Each row is a point. Any point is a mix of the corners, with weights that add up to 1. It lies inside the corners' shape when no weight is negative. Is each point inside? If not, which corners have a negative weight?

Corners:
(1): [-6.3  2.8]
(2): [ 0.8 -5.7]
(3): [ 1.7 -0.4]
Points:
[ 0.0 -4.3] -> inside
[ 2.3 -1.5] -> outside (1)
[ 1.4 -0.6] -> inside
[ 0.0 -3.5] -> inside
[ 4.2 -6.0] -> outside (1)
[-2.1  1.6] -> outside (2)
[-5.6  1.3] -> outside (3)
[-2.1 -3.7] -> outside (3)

Corners:
(1): [ 3.9  3.7 -2.3  0.8]
(2): [4.0 4.0 1.5 3.1]
(3): [-4.9  3.2 -3.5  2.6]
(4): [ 1.9  3.0  5.8 -4.8]
(5): [-5.2 -7.3 -2.1  1.5]
Points:
[ 4.9  2.1 -2.4  1.9] -> outside (3, 4)
[-1.1 -0.8 -0.1  1.0] -> inside
[0.1 1.4 2.4 0.2] -> outside (1)
[-3.0  6.1 -0.2  1.5] -> outside (1, 5)
[-2.3  6.0 -0.2  1.2] -> outside (1, 5)

Corners:
(1): [-0.6  0.4 -1.0  0.7  2.1  3.5  5.5 -5.3 -2.1]
(2): [ 0.5  7.1 -0.2  1.9 10.9 -2.6 -4.6  6.2 -5.0]
(3): [-5.2  0.6 -2.6  2.9  0.3  1.0 -0.5 -3.8 -0.8]
(4): [ 2.3 -1.1 -0.7  1.2  4.1  3.1 -1.1  0.4  3.0]
(5): [  1.4   0.6   1.2   2.3  -1.4 -11.9  -4.4  -0.3  -4.2]
(6): [ -0.9  -5.4 -10.8  -2.2  -3.5   1.7   2.2  -0.4   6.6]
(7): [ 4.7  9.7 -1.8  2.2  5.0  1.8 -0.1  4.0  0.7]
(8): [ 0.5  1.5 -0.5 -4.5  1.4 -2.0  1.8  1.6  4.2]
(9): [-0.3 -0.4 -2.2 -2.9 -6.1  5.6 -2.6 -1.1  0.8]
(10): [-3.2 -4.4  2.0  3.6 -4.8 -3.2  1.3 -2.4 -3.2]
Points:
[-2.2  0.7 -1.6  1.9  0.1 -1.5 -1.1 -1.9 -1.0] -> inside
[-2.0 -0.7 -3.0  1.1 -0.9  3.8  0.5 -1.7  0.6] -> outside (5, 8)
[-0.8 -1.1 -2.4 -0.4  0.1  0.1  1.0 -1.3  0.5] -> outside (7)
[ 0.0 -1.0 -3.5 -0.6 -2.3 -0.6 -0.8 -0.6  1.0] -> inside

Corners:
(1): [ -2.5   0.2   0.7   7.6  -6.1 -10.8  -3.5  -4.9  -2.8   9.0  -0.5   1.1]
(2): [ 4.7 -7.1 -4.8  6.4  0.1  0.0 -6.4 -0.6 -4.2  0.2 -0.9  1.9]
(3): [10.2 -1.7  5.0 -3.8  2.1  5.8 -3.7  0.4  2.7 -7.7 -6.3 -3.9]
(4): [-4.0 -0.8  2.8  5.5  1.6 -2.3  4.5 -5.8 -5.4  0.0  5.4  7.9]
(5): [ 2.1  2.4  1.3 -0.9  0.7 -2.6 -4.0 -8.9 -1.3  2.0  3.9 -2.7]
(6): [-0.7  6.9  1.0 -7.1 -1.3  4.2 -0.8 -4.1  1.1 -3.9 -1.9 -4.5]
(7): [ 3.2  0.1  1.8  0.4  5.3  1.3 -3.6 -6.6  2.6  1.5 -1.8  1.6]
(8): [-0.8 -0.8  0.2  2.2  2.9  1.5 -5.5  4.8 -5.4 -0.8 -2.6 -1.6]
(9): [-2.9  1.6  3.4  2.3 -1.4  0.1 -4.9 -9.5 -2.7  1.3 -2.6 -2.3]
(10): [ 2.1 -1.5 -0.4 -5.6 -0.7 -1.7 -3.4 -4.0 -0.6  0.3 -0.1 -1.6]
(11): [ 4.1 -2.8  4.1 -2.8  2.4  3.7  2.9 -0.6  3.6 -0.7 -1.6 -2.9]
(12): [ 3.3  1.1  1.4 -3.8  1.4  5.5  3.1  2.2 -2.7  2.7 -1.9 -0.9]
(13): [-0.8  0.0 -2.5 -2.2  3.5 -5.4  0.3  1.6 -5.6  3.8 -6.0 -7.1]
Points:
[ 2.8  0.4  1.2 -2.4  1.7  2.8 -2.0 -1.3 -1.9 -1.7 -2.4 -1.9] -> outside (1, 11)
[ 2.1 -0.5  1.3 -0.3  0.1  0.3 -2.3 -3.4 -0.8  0.7 -0.8 -0.2] -> outside (13)
[ 1.7 -0.4 -0.5 -2.6  1.9 -0.7 -2.8 -0.8 -2.3 -0.8 -4.0 -6.0] -> outside (1, 4, 7, 12)
[ 3.8 -0.3  1.7 -0.3  1.4  1.1 -1.9 -2.2  1.1  1.4 -4.9 -2.6] -> outside (4, 5, 8, 10)
[ 0.4  1.2  0.5 -1.1  1.0  1.5 -2.7 -0.8 -2.1 -0.8 -1.9 -2.1] -> inside
[ 1.4  0.2  1.6  0.5  2.2  0.3 -3.2 -5.2 -0.1  1.2 -1.7 -0.1] -> inside
[-4.1  3.4  1.0 -0.3 -2.9 -5.3  1.3 -2.4 -3.4  4.5  1.0 -1.3] -> outside (2, 3, 7, 9)
[ 2.5 -0.5  1.9 -1.2  1.4  0.5 -1.2 -3.8  0.3  0.6 -0.3 -1.8] -> inside

Corners:
(1): [ 7.9 -4.8  1.2  8.1  4.5  0.0 -0.7 -1.6  1.9  0.4 -4.3  0.7 -0.5  3.8
  0.8  0.4 -3.0 -0.8  3.5 -3.1]
(2): [-1.5 -2.0  3.7  1.6  1.6 -4.4  1.0  0.2  5.5 -4.6  1.7 -0.9  4.5 -3.9
 -4.3  3.3 -5.5 -1.8  3.6 -1.3]
(3): [ 6.1  1.8 -3.2  0.5 -1.4 -2.7  0.3  0.0 -3.1  0.9 -4.2  0.8 -2.5 -4.7
  3.5  1.2 -2.1 -3.8  2.2  2.0]
(4): [-0.2  4.6  2.5 -1.2 -2.0 -7.5 -4.7  2.9  0.0 -1.3 -0.6 -3.6  1.2  0.4
  2.7 -4.0  0.3 -4.1 -3.3  4.6]
(5): [ 4.1 -3.7  2.5  7.4 -4.7  4.7 -4.1 -0.1  2.9  0.5 -2.7 -3.6 -0.2  2.5
  2.9 -6.2 -2.2  3.4 -0.5  5.2]
(6): [ 3.3  0.6 -7.9  0.3 -3.6  3.4 -1.6  2.8  0.6 -5.2 -2.9 -0.6  2.4  1.3
 -4.9 -2.0 -1.2  0.8  2.4  1.4]
(7): [-0.1  3.3 -5.1 -2.8  0.2 -5.1  3.6  3.0 -3.2 -7.7  5.0  0.4 -3.6 -0.5
 -4.3  5.3 -0.8  2.9  3.8 -3.8]
(8): [-2.2 -1.6  0.3  4.2  1.8  1.5  1.6  4.8  6.8 -1.4 -1.2  2.1 -1.0  0.5
 -6.7 -1.8  0.0  2.8 -0.3  2.9]
(9): [-0.3  2.0 -7.9  4.3 -2.9  1.9 -1.3 -4.3  4.2 -3.0 -3.8  2.7 -1.7 -3.1
 -0.3  2.8 -3.8  1.9  1.5  3.9]
(10): [ 1.7 -5.7  7.3  6.4 -1.6 -0.7  2.9  2.0  7.2  1.7 -3.2 -0.2  2.1  3.6
 -5.6  3.1  3.7 -2.8 -3.2 -5.0]
(11): [ 6.1 -0.9 -7.0  1.3 -2.3  1.3  0.1 -0.1 -1.9 -2.6 -3.5 -4.5 -2.0  1.7
 -3.5  6.1 -6.2  0.7 -3.1 -3.8]
(12): [-1.7  3.2 -5.1  0.1  1.1 -3.8  4.4  6.0  4.8 -0.7 -1.0 -4.0 -0.2 -5.9
  5.6 -3.9  2.8 -4.5 -3.5  2.4]
(13): [ 7.3 -5.6 -1.4  7.6  2.1  2.4 -3.8  0.9  3.8  0.2  6.0  5.7  0.8  3.7
 -4.6  4.8 -1.2  3.0  4.9 -0.9]
(14): [ 5.7 -1.9  5.3 -3.1  3.4 -4.9 -4.0 -2.1  0.4 -2.3  0.2 -2.7  1.4 -5.4
  7.2 -1.0 -1.7 -4.6  4.2 -3.3]
(15): [ 3.4 -2.8 -4.8  2.0 -0.7 -4.7 -0.7 -3.2  1.0  1.6  1.4  4.9  5.8 -2.8
 -2.8  6.4 -0.9  4.1 -2.8 -3.5]
(16): [-0.5  2.4  1.6 -0.7  0.3 -0.2  2.1  2.7 -3.0  0.8 -7.7 -7.0  1.9  2.1
  7.9 -1.2  4.5 -5.4 -4.3  4.2]
(17): [-1.3  5.1  1.5 -0.7 -2.9 -2.1 -2.6  1.6  1.1 -8.2  4.7 -2.7  5.9 -5.2
 -3.6 -0.5  0.8 -1.9 -2.9  1.1]
(18): [ 1.7 -0.4  4.4  0.4  3.6  1.3 -4.4 -3.8  0.1  3.3  2.5  5.4  3.5 -0.3
  8.0 -4.6 -3.0 -4.2  4.8  4.4]
(19): [-4.4  5.0 -4.2  0.9 -2.2 -0.3 -0.6  7.0 -2.6 -1.3 -4.5 -8.1  3.4  1.4
 -2.8 -2.5  1.3  2.5 -0.6 -4.1]
(20): [-0.1 -6.2  0.4  7.9  2.2  3.0  1.4 -4.6 -0.4  1.6  2.2 -2.2 -4.1 -0.4
  0.6  0.3  0.4 -3.3  5.4  2.6]
(21): [-2.0 -4.8 -1.7  7.2  1.1  2.2 -0.7  6.0  0.1 -5.5  1.6 -3.9 -2.2  1.4
 -2.7  2.4  4.9 -1.1 -3.0 -2.5]
Points:
[ 1.8 -0.6 -1.1  1.9  0.7 -1.3 -0.5  1.3  0.7 -2.3  0.0 -0.8  0.3 -1.3
 -0.1  1.1 -0.2 -1.6  1.0 -0.6] -> outside (5)
[ 2.3 -1.9 -0.9  3.1  0.4  0.2 -0.7 -1.0  1.3 -0.6 -1.2  0.1  0.6  1.3
 -1.1  1.0 -2.4  0.5  2.5 -0.2] -> outside (3, 12, 17, 21)
[ 1.8 -1.5 -0.6  3.3  0.5  0.0  0.0  1.1  1.3 -1.1 -1.4 -1.5 -1.0  0.3
  0.4  0.0 -0.5 -1.3  1.7  0.3] -> outside (15, 17)
[ 1.1 -0.1 -0.6  2.3  0.3 -1.6  0.0  1.0  1.4 -1.3 -0.2 -1.4  0.3 -1.7
  0.7  0.3 -0.4 -1.7  0.0  0.5] -> outside (6)
